Rows are points. The points of each table are mixes of a few directions, plus a little noise. How many directions does each table use, and how many do they share? Where both have some left over, give the other angles between the two spaces (their principal angles), to ten degrees, smallest first.

First, 7 rows:
[[ 1.0 -2.1]
 [ 1.0 -2.2]
 [ 1.8 -4.0]
 [ 1.3 -2.9]
 [-4.6  9.9]
 [ 2.1 -4.6]
 [-2.7  5.9]]
Second, 5 rows:
[[ 1.7 -3.7]
 [-3.3  7.5]
 [-0.2  0.8]
 [ 3.3 -7.4]
 [-1.4  3.0]]
Directions: first 1, second 1, shared 1

First (7 x 3):
[[  3.8  -1.5   0.0]
 [-15.2   5.9   0.4]
 [  3.0  -1.2  -0.1]
 [  3.3  -1.3  -0.1]
 [  3.7  -1.4  -0.1]
 [ -1.9   0.7   0.0]
 [  3.2  -1.3   0.0]]
Second, 7 rows:
[[  1.6  -6.7 -10.6]
 [  0.3  -1.1  -1.6]
 [  0.2  -0.9  -1.3]
 [  0.3  -1.2  -1.8]
 [ -1.4   5.3   8.2]
 [ -1.1   4.7   7.2]
 [  0.1   0.0  -0.1]]
Directions: first 1, second 1, shared 0; angles 70

First:
[[ 2.8 -0.6  2.9 -5.4]
 [ 5.6  6.4 -6.0 -4.9]
 [ 1.9 -3.1 -1.9  6.8]
 [-6.2 -0.1  1.7  1.3]
 [-4.2 -2.5  3.3  2.2]]
Second (7 x 4):
[[ 0.3  1.1  0.8 10.9]
 [ 0.2  0.8  0.7  7.9]
 [ 0.2  0.8  0.7  8.5]
 [-0.2 -0.7 -0.5 -7.0]
 [-0.2 -0.9 -0.6 -9.0]
 [-0.1 -0.5 -0.4 -5.4]
 [-0.1 -0.5 -0.5 -5.7]]
Directions: first 3, second 1, shared 0; angles 30

First (8 x 6):
[[-4.9 -8.1 -4.5  8.4 -1.7  1.8]
 [ 2.5  2.4 -2.8  5.9 -0.5  1.8]
 [ 1.2  0.8  5.1 -5.2 -0.4 -1.8]
 [-0.2 10.1 -3.2 -4.3  6.4 -3.5]
 [-3.5 -2.0  1.3 -4.4  1.3 -2.2]
 [-0.3 -2.0 -2.2  0.0 -0.7  2.3]
 [-4.1 -0.9  2.2 -0.7  1.9 -4.6]
 [ 9.2 -0.3  4.1  0.4 -6.4  6.2]]
Second (8 x 6):
[[ 2.1 -2.0 -1.3 -0.3 -0.3 -2.7]
 [ 3.7 -3.6 -2.3 -0.5 -0.5 -4.8]
 [-7.9  7.5  4.9  1.1  1.1 10.1]
 [-4.9  4.6  3.0  0.7  0.7  6.3]
 [ 6.3 -6.0 -3.9 -0.9 -0.9 -8.2]
 [ 1.8 -1.7 -1.1 -0.2 -0.2 -2.3]
 [-5.5  5.3  3.4  0.8  0.8  7.1]
 [ 4.3 -4.1 -2.7 -0.6 -0.6 -5.6]]
Directions: first 4, second 1, shared 0; angles 80

First:
[[-6.3  1.7  0.5  6.2  0.9 -0.6 -3.7 -1.7]
 [ 7.5 -1.9 -0.7 -7.4 -1.1  0.8  4.4  2.0]
 [ 2.2  5.5 -0.9 -4.1 -3.1 -0.1  1.8 -6.9]
 [-3.0 -0.3  0.3  3.2  0.9 -0.1 -1.8  0.5]
 [ 3.7  2.9 -0.7 -4.8 -2.2  0.1  2.4 -3.7]
 [-7.9 -5.1  1.6 10.2  4.6 -0.5 -5.0  6.9]
 [ 8.4 -5.9 -0.2 -6.9  0.4  0.9  4.6  6.7]
 [-4.8  3.2  0.2  4.1 -0.2 -0.6 -2.7 -3.6]]
Second:
[[ 1.8 -2.9 -3.4  9.8  8.2  2.8 -3.8  1.8]
 [-7.3  0.6 -0.6  0.8 -2.3 -3.2 -0.3  3.9]
 [ 4.7 -4.6  7.4 -1.5  0.9  4.1 -0.9 -2.4]
 [-2.7 -3.8  1.8  5.8  3.4  0.5 -2.9  3.4]
 [-6.0 -1.8  7.1 -4.9 -6.1 -2.1  0.5  2.3]
 [ 9.0  2.1 -2.7 -2.4  2.0  2.6  1.7 -5.7]
 [ 3.1  4.2 -4.8 -2.9 -1.2 -0.7  2.4 -2.9]
 [-2.3  6.3 -5.1 -5.2 -5.3 -4.0  3.8 -0.8]]
Directions: first 2, second 3, shared 1; angles 70
